Each row of a before or after table is a point. One or more steps were done to the points. Then noise was added and the rows were shuffled. The steps act on columns, c1 being the first. Name the steps. A step turns or swaps two columns, mirrors them in a line or flattens them onto one, adds a multiple of one to another, or multiplies or shifts one. Angles are multiples of 10 degrees, from the lower column toward the higher: turns from -170 to 170, lines from 10 to 170 but not 90. Use the fewest steps. Two steps may share a column if one is a turn and the other turns, adds or multiplies; they go together, in the order done. Otherwise the lowest column goes first.
In the rows, 128 means zero.

Before (14 x 2):
[[131 109]
 [129 121]
 [110 127]
 [130 118]
 [136 111]
 [136 110]
 [124 138]
 [116 135]
 [ 88 158]
 [ 89 114]
 [133 121]
 [136 128]
 [126 116]
 [127 121]]
After (14 x 2):
[[136 108]
 [ 71 124]
 [127 114]
 [141 111]
 [151  96]
 [139  89]
 [  6 188]
 [131 115]
 [151 126]
 [119 106]
 [151  92]
 [ 91 142]
 [118 146]
 [  9 100]]
Steps: multiply c1 by 3; multiply c2 by 2

Before, 14 rows:
[[153 141 170  84]
 [152 149  99 125]
 [177 134 163 115]
 [151 101 110 183]
 [148 119  45 125]
 [151 143 174  94]
 [171 150  67 100]
 [147 154 159  86]
 [154  22 116  99]
 [198 121 125  96]
 [214 159 138 238]
 [219 117 147 115]
 [147 153  81  94]
 [171  81 110  84]]
After, 14 rows:
[[104 126  43 115]
 [223 122 145 113]
 [195  92 125 118]
 [166  83 159 157]
 [173  96 175 139]
 [179  87 166 144]
 [192 111 177 131]
 [153  81 113  87]
 [128 127 102 148]
 [147  93 110  17]
 [220 241 140 160]
 [139 182 117 106]
 [122  98  90 150]
 [140  99  66 147]]
Steps: add 0.5 times c3 to c1; swap c2 and c4

Before:
[[151  85 203 140 108 148 117  67]
 [134 140 111  57 126 130 148 109]
 [ 89 157  77 156 157 144 182 159]
 [118 132 141 199 121 180 188 158]
 [141 130  83 201 205 187 178 141]
 [141 161 153 112  93 110 125  97]
 [ 82 139 128 104  65 144 163 221]
 [ 59 176 149 207 143 134 147 103]
 [ 70 165 134 112 155  78 185 153]
 [ 90 190 136 245 100 104  94 145]
 [162 173 177  54 198 103 146 206]
 [ 96 121 136  97 119 174 146 141]
 [130  38  88 103 176  77 198 129]
 [ 45 133 114 137  82 133  78  70]]
After (14 x 8):
[[130  90  35  91 173 165 198 151]
 [121 141 134 205 123 121 186  76]
 [154 206  84 157 107  86 117 166]
 [ 85 136 192 226 100 193  94 131]
 [136 107 143  64 129  94 149 143]
 [ 42 119 131 148  82 103  78 175]
 [ 78 129 139  93  61 148 165  42]
 [ 88  78 154 153 157 141 184  88]
 [ 60 147 174 209 140 138 148 147]
 [164 176 173  38 195 161 150  71]
 [ 72 138 168  95 155 178 185 133]
 [ 94 138 122 113 119  87 142  94]
 [143  83 130 210 207 110 177  85]
 [140 150 160 114  97 120 125 162]]
Steps: swap c2 and c3; turn c6 and c8 by -150 degrees; turn c4 and c6 by 20 degrees
